Each row is a point. Any point is a mix of the corners, with weights that add up to 1. It lies inside the corners' shape when no weight is negative. Say inside or outside, and name the corners with a negative weight.

Corners:
(1): [ 32 -60]
(2): [-9 87]
(3): [-54 -10]
Points:
[-26 -42] => outside (2)
[ 26 -48] => inside
[-35 -38] => outside (2)
[-47  32] => outside (1)
[-26 -36] => outside (2)

Corners:
(1): [ -55  -37 -103  -55   51  -58   67  -23   37]
(2): [ -8  51  17  78 -61  22  35 -11  19]
(3): [-56  66  54  41   8 -21  27   9 -17]
(4): [-64  18   1  52 -29  29 -57 -67  34]
(5): [ 29 -33 -56   0  64  29  34 -39 -53]
(6): [-39  13  61  34 -64  29 -14  85 -17]
(7): [-35  44  28  49   6  -1 -44  41  46]
(8): [  54 -103  -32 -106   55  -10  104  -73   45]
(9): [-31  37  -5  16 -55 -37 -44 -29  18]
(10): [-69 110 -17  37 -68  61 -51  -9  19]
Points:
[  5 -14 -20   1  23  31  13 -42 -29] => outside (1, 2, 7)
[-52  71  -7  30 -45  36 -31  -3  17] => inside
[-41  20   2  42 -26  -8   6 -20   3] => outside (7, 8, 10)
[-43  41  -2  42 -10  11  10   0   6] => outside (8, 9)
[-24  69  38  68 -34  18 -24  22 -30] => outside (1, 4, 8)
[-16   7 -18  14  -9  14   5 -16  24] => outside (3)

Corners:
(1): [-39   0 -40 -89  38 -33  27 -11  17 -42 -52  30  25  77  11 -39 -77  40]
(2): [ 25 -41 -55 -62   4  46 -62   7  19 -60 -17 -29 -55  30   5 109  27 108]
(3): [ 39  47   1 -71  12 -29  -6  81 -59 -51 -44  13 -61 -20 -12  21  17 -38]
(4): [  4 -63  13  73  47   7 -31 -66  47 -14 -47 -44  39 -16 -61   1 -45  37]
(5): [ 16 -35 -16  47  34 -96 -30 -44  55 -37  12 -46  34  -5 -28 -19  11  20]
(6): [-40 -38 -31  10   1 -27   3 -26 -83 -19 -51   8  -9  36  13  -8  -7   1]
(7): [  2 -10  32 -77  10 -37 -42   3  -9 -81  19  12  13  -5  19  -5  17  -4]
(8): [-17 -31  35  -2 111 -21  21  90 -48  39 -39   6   8  42 -37 -18  30  40]
(9): [ -54  -19  -20  -20  -54  -28   31  -45  -49  -14   45  -15   50   50
  -19 -115   -3  -69]
(10): [-16  14 -45  34  -7 -11  27 -88  -1   0  61  47  53 -79 -18 -37 -18  29]
(11): [  44 -104   -8  116   35   20  -34   70   16   -5   -2  -14  -25   39
   18   71  -33   53]
(12): [-20  50 -29  -3  14 -44  16  58 -77 -70 -30 -19  20 -15  13 -55 -12   4]
(13): [ 32  11  12  32 -33 -71  -4 -51  18  15  17 -50  40 -17  15 -18   2  33]
(14): [ 82 102  -9   6 -34  23 -37 -82  23 -50  45  19  36  50  45 -36 -27 -14]
(15): [ -2 -24  -2  53 -23 -19  -1 -62 -20 -97   2 -44 -15 -25  18  78  69 -23]
(16): [-30   7   7  41  -8 -32 -23  28   9  39 -19  38  32 -20 -11 -56 -18   6]
(17): [-11  28  17  21  27 -20 -41 -37  30 -21  39 -13 -12  29  20 -39 -62 -28]
(18): [ -32  -47  -44  -32   -9  -31  -26  -39  -36  -43  -25 -121   27  -60
   -4  -18   67  -87]
(19): [ 11  31  45  15  42  -2 -11  29 -84   5  22  -1  47  57 -16   2 -37 -49]
Points:
[ -2 -17 -12   3   9 -31  -7 -11 -12 -27  -5 -15  21  13  -7 -16  -2   2] => outside (17)
[  5  -6 -10   1   1  -7 -15   3 -27 -27  -4 -15   1   4   1   3   5   1] => outside (1, 5)
[ 22  -3 -10  19 -12 -18 -14 -18  -7 -58   2 -46  -2  17   8  16   5 -22] => outside (6, 7, 8, 10, 16)
[ -4 -29  -5  22  25 -18  -9   2 -21 -16 -18 -12   7  16  -5   0  -5  14] => inside
[  0 -16 -20 -12 -22 -40 -30 -37  16 -44   8 -23   1  24  17 -17   3 -14] => outside (4, 8, 10, 12, 19)
[  2   6  -9  10   1 -14  -8 -27 -22 -32   8 -10  20   6   3  -9  -1 -10] => inside
[ 11  -4   9  18  44 -29  -9 -10  -7 -14 -12 -22  27   5 -10 -22 -17   4] => outside (2, 9, 15, 16)
[ -5 -22  -6  13  13 -29 -17 -17  -4 -30 -13 -28  18  18   0 -10  -5   6] => outside (3, 10)
[ -4   9   1 -28  12 -29 -16 -10 -15 -31  -1  -1  21   5  -2 -29  -6  -2] => outside (11, 15)
